Every row gives one point. To make a cloud, some directions were put in groups of two or more. Within a group, all points are equally far from the middle, so they leave a hole (a ring in 2 directions, a hollow ball in 3). The other directions are filled evenly. Then the cloud was stretched, turned, moved and blurred a little. Count the holes, and give their numbers of directions, smallest first.

Cloud (14 x 2)
[[-81  -6]
 [ 28  16]
 [ 21 -15]
 [ 23 -13]
 [ 17 -23]
 [-23 -49]
 [-26 -50]
 [ 18 -22]
 [-59  31]
 [-11  48]
 [-79   3]
 [ 30   4]
 [-75 -38]
 [ 28  22]]
Holes: 1 (2)

Cloud (22 x 3)
[[-38  22  -6]
 [ 39  11  73]
 [ 30 -18  12]
 [ 27   8  22]
 [ 53 -13  11]
 [-35 -17  11]
 [ 39  10  59]
 [ 30 -45  40]
 [ 13 -80 -44]
 [ 67 -21 -21]
 [-44 -46  50]
 [-40  35  18]
 [-48  -5  17]
 [ 12 -65 -36]
 [-28 -63  -6]
 [ 21  -7 -31]
 [ 18   7  52]
 [ 13 -31  28]
 [ 44 -78 -35]
 [ 44 -16  36]
 [  6 -62  34]
 [  5   4  71]]
Holes: 0

Cloud (52 x 6)
[[  31  -24   49   25  -10  -20]
 [ -29   27   44   13   11  -21]
 [  -7  -55  -31    5  -83  -52]
 [  19  -40   -6  -63   -1  -53]
 [  14    6 -107   21    1  -61]
 [ -11   13   19   31  -55  -37]
 [  68  -48   -9    5  -33  -49]
 [  72  -18  -55   23   12   -8]
 [   2   -2  -35   50  -70    5]
 [  30  -46   11  -42  -16  -61]
 [  29   43  -55   14   18   19]
 [  14  -28  -41  -56  -31   39]
 [  57  -43   -1   44   -3   40]
 [  23  -59    3   16   40  -18]
 [ -24  -55  -18   25  -57  -46]
 [ -23  -38  -92   13    1  -45]
 [ -53  -41   -8   63    7  -11]
 [ -23  -48  -46  -12   34   42]
 [  38    2   -9   49  -34  -45]
 [ -49  -34  -54   24   28   17]
 [  57  -42    3   36  -17   45]
 [  -2   39  -72   10  -25   17]
 [ -54  -20  -16  -28  -19   24]
 [  36  -59  -28   -2  -72   21]
 [  48  -23   18  -15  -36  -59]
 [ -16  -11   -4   44  -76   -5]
 [  42   18  -32   23   37   50]
 [ -52  -15  -38  -28  -21  -45]
 [ -32  -48  -66   20    1  -43]
 [  39  -16   17  -38  -40   15]
 [ -18  -72  -10   10   45   19]
 [ -47  -41  -55    8   21   -1]
 [   9   29 -109   -5   -1  -39]
 [ -16  -44  -25   20  -71  -56]
 [  32  -14   15   56    9  -32]
 [  14  -26   19  -41  -30   39]
 [   4   52    2  -12   -8   13]
 [  42  -12   31   16  -29  -36]
 [  39  -35   26  -24  -47    1]
 [ -47   11  -29   -1    9  -49]
 [  39  -25   -2    5  -20   85]
 [  -9    6  -83  -45  -73  -14]
 [  29   44  -34   35  -22   31]
 [  11  -62  -78   35  -39   -3]
 [  35   29  -23   62  -11   34]
 [ -21  -36  -12    1  -85  -30]
 [ -26  -37  -26  -50   -3   22]
 [  27  -74  -14  -13  -72  -25]
 [ -10   36   -6  -27  -30  -59]
 [   7   39  -17   55  -34   46]
 [ -18  -44   -8   64  -57   17]
 [   7   27   30    1  -36  -36]]
Holes: 2 (2, 3)

Cloud (89 x 8)
[[ 22  51 -17  24  46  49  40  -4]
 [-46  21  40 -27  28 -16  -8 -57]
 [-18   2 -51 -44  37  31 -47 -32]
 [-22 -66  58 -23 -26  24 -12 -36]
 [-20 -19  20  -9 -13  72  67 -40]
 [-24  16  57 -32  -6  18   5 -48]
 [-25  24  54 -15  22 -47 -61 -47]
 [ 14 -62  17 -16 -14  23  21  56]
 [ 12 -37  54  26   8  31  51  -6]
 [  3   3 -63 -35  48  52 -10 -59]
 [ -5  -5  36 -22 -31  84  37  -8]
 [-11   7  11 -18  32 -27 -91 -19]
 [ 33 -30  30  12  29  83  39  19]
 [-25  12 -18  13  40 -15 -61  -9]
 [  5  -9  31 -30 -23  55 -57 -35]
 [ 55  -7  -3 -20  29  26 -26 -58]
 [ 43  -8  16  32  78  29  45   8]
 [ 51 -18  53  20  25  38 -66 -25]
 [ -5  -3  97  26  13  33  44  10]
 [-24 -17 -68   0  16 -33 -11 -70]
 [ 16 -32  52  16  65  23 -36  -7]
 [ 10  53  -5 -29  50  10 -39 -53]
 [ 51  -9 -26  38  15  -4  37  48]
 [-18 -13 -36  56  13  43  32  13]
 [  3 -25  26 -11  15 -48 -69  12]
 [ -4   1  29 -45   9 -25 -89 -34]
 [-15 -52 -15 -16  63  34  29  18]
 [-11  11 -30 -16  53 -18 -87 -36]
 [  7  13  30 -50 -13  -4  35 -21]
 [ 56 -20  -3  34 -20  21  32  21]
 [-27  10 -30 -31  57  14  62 -13]
 [-31  -8  11 -38 -65  -8  34 -22]
 [ 30 -13 -30  48  64   6 -24 -19]
 [-17 -28  74 -66 -13  -6 -23 -43]
 [ 16 -28  62  -8 -36   9 -15  66]
 [-41 -18  18 -28 -77   5   3 -20]
 [ 21  61   6  -7  49  39  37   2]
 [ 32 -13 -71  -7  45 -12 -40 -47]
 [ -8  -1  70 -34  -6  69  51  -9]
 [ -5  16 -18 -12  54 -38   9  23]
 [ 23 -40  51  -4  64  -4  -6  15]
 [ -6 -43 -10  37  -5  18 -10 -73]
 [-23 -62  26  23   4  31  56 -18]
 [ -6 -62  20  19  20  59 -14 -34]
 [ -3  46 -17   5  65  -4 -39  23]
 [-48   0   0 -15  -4   1 -42   2]
 [ 22 -21 -12 -49  22  16  31   7]
 [-10  22  -7  -7  -3 -10  32 -28]
 [ 21  36 -32 -15  46   5  13  10]
 [-29 -27  33 -37 -25 -21 -32  28]
 [  7 -14 121 -17   9  -5 -19 -28]
 [ 47  -7   1 -19  40   9   3 -66]
 [ 35 -17 -13   7  69 -18  -7   9]
 [ 40  33   6 -35  23  16   3  21]
 [ -7   5 -13  27  82  25 -14  30]
 [-41   5 -15  27  30   8  30   6]
 [ 77  -9  23   7  46 -45  13  -7]
 [-46   2  -2   6   5  -8 -15  21]
 [  3  -4  71 -57  48  -1 -34 -14]
 [  1  -1  97  31  35  33 -11  -7]
 [ -1  -5  61 -15 -62   3 -17 -11]
 [-52 -59 -11   7  42  13  -9 -33]
 [-18 -60   1 -12 -21  34 -48  -2]
 [-25 -19 -26 -29   9  -9 -22  35]
 [ 31 -12   4  16  55   5  67  -1]
 [  6  28 -10  57   9 -12   5  22]
 [ 10   6 -74   6  41   2 -18   4]
 [  6  14  -9  34  -8  -3  46  10]
 [ 41   5 -13  25 -46  38  31   8]
 [ 37 -11 -16  52  37 -42 -46  -3]
 [ 23 -58  17   8 -39  27  45  -6]
 [  7  16   9  -8   6 -12  10 -67]
 [-18  -4 -30 -23   8  40  30 -82]
 [ 16  35  -1   4  -8  37  -1 -43]
 [ -2 -37  54  17 -34 -34  21 -24]
 [-16 -30 -24   1 -19 -34  37 -54]
 [ 14   0 -16 -43 -10  44   2 -45]
 [-19 -35  79  -3  -6  51  36 -20]
 [-71  -3  25 -17  -2  35   6  -4]
 [ 25 -21  35 -56  -6  11  10 -41]
 [-34 -17  51 -46  -1  25 -38 -29]
 [-20   9 -33 -53  41   0 -12 -43]
 [ 14 -28  33 -38  69  -8 -37 -15]
 [ 21 -23  26  16 -55   2  37  -7]
 [ 25  52  25  -7  10   3  35   3]
 [ -4   1 -49 -35  62  28 -60 -44]
 [-10 -19  31  36 -20  30 -44 -39]
 [ 54  -7 -21  31  13 -17  42  40]
 [  1  54 -38  26   5   8  -2   8]]
Holes: 1 (4)
